Each row is a point. To make a cloud, some directions were put in groups of two or more. Within a group, all points are equally far from the middle, so they leave a hole (a ring in 2 directions, a hollow ball in 3). The other directions are filled evenly. Then the cloud was stretched, turned, moved and blurred a little. How many holes are there, and how many directions does each take, smallest first?

Cloud, 21 rows:
[[-2.3  5.0  1.3]
 [-2.8  2.3  1.0]
 [ 2.3 -3.7  1.5]
 [-2.9 -1.1  3.5]
 [-0.5 -0.4  7.0]
 [-1.9  2.1  4.3]
 [ 2.6  6.9 -0.1]
 [-1.6  0.3 -4.0]
 [ 1.0 -1.6  7.1]
 [-1.2  7.3  1.9]
 [-1.3  7.2  1.8]
 [ 2.1  2.9 -4.1]
 [-1.1  3.0 -5.8]
 [-2.8 -4.9  0.7]
 [-3.2 -4.2  3.3]
 [-0.7  3.6 -6.5]
 [ 2.3 -2.6  0.7]
 [ 0.5  2.3 -5.8]
 [-0.8 -4.4 -2.0]
 [-2.7  4.7 -0.6]
 [-2.8  2.9 -0.9]]
Holes: 1 (2)

Cloud:
[[ 4.8 -3.5 -0.6  1.0]
 [ 0.1  4.8  2.3 -4.3]
 [ 4.2  4.5  5.4 -0.8]
 [-1.6  4.4  2.7  3.8]
 [ 2.9  3.9  5.7  1.1]
 [-1.8  2.1 -5.2 -1.8]
 [-4.8 -2.4  1.1  2.7]
 [-1.5  0.4 -6.2  1.7]
 [ 3.6  1.4 -2.3 -5.7]
 [ 1.3 -2.1  5.5 -3.1]
 [ 4.8  0.0 -3.0  0.6]
 [ 2.2 -4.2  1.5 -3.8]
 [-0.1  4.9  1.4 -4.3]
 [ 4.3 -4.2  1.8 -3.8]
 [ 5.6 -2.3 -1.3 -4.9]
 [ 4.7 -3.5 -0.7  1.1]
 [-3.9  5.1 -0.5 -0.2]
 [ 6.8  1.4 -1.0 -4.2]
 [ 2.8 -3.5  3.0  2.7]
 [-4.6  4.6  0.9  2.4]
 [-2.8 -2.0  3.2 -1.2]
 [ 1.9  0.4  6.2  2.7]
 [ 4.7 -3.5  5.0 -1.7]
 [-3.8  5.0 -0.2 -0.7]
 [ 2.4  1.9 -2.7 -5.4]
 [-1.9 -3.7 -0.5  4.4]
 [ 2.5 -3.8  1.6  3.0]
 [ 4.8  4.9  4.4 -3.1]]
Holes: 2 (2, 2)

Cloud:
[[-4.3 -0.1  1.4  2.9]
 [ 1.6  0.8  3.4  0.5]
 [ 0.7  6.1 -4.9  0.0]
 [ 3.9 -2.4  2.7 -3.5]
 [ 6.6  1.2 -5.0 -5.6]
 [-4.8  5.0  0.8  3.6]
 [ 1.1  4.3 -0.9  0.9]
 [ 4.1 -2.7 -0.4 -6.8]
 [-3.5 -2.1  2.9  3.2]
 [ 1.8  0.1 -2.4 -3.9]
 [-4.0  6.2 -1.5  6.5]
 [-2.8 -1.0 -0.8  0.3]
 [ 0.3  2.5  0.7 -0.1]
 [ 2.9 -1.1  2.1 -7.0]
 [-5.2 -5.4 -0.8 -3.4]
 [-2.9 -6.0 -3.0 -2.0]
 [ 0.5  5.4 -2.5  1.9]
 [ 1.2 -1.6 -0.5  2.1]
 [-2.4  3.7 -2.4 -2.6]
 [ 3.8  0.2 -4.6 -4.3]
 [-1.7  1.9 -5.7 -1.2]
 [-0.3  6.3  0.2  2.8]
 [ 3.3 -2.3  0.3 -5.5]
 [ 3.4 -4.7  4.3 -0.7]
 [ 0.8 -2.7 -1.3 -2.4]
 [ 0.5  6.8 -5.7  5.0]]
Holes: 0
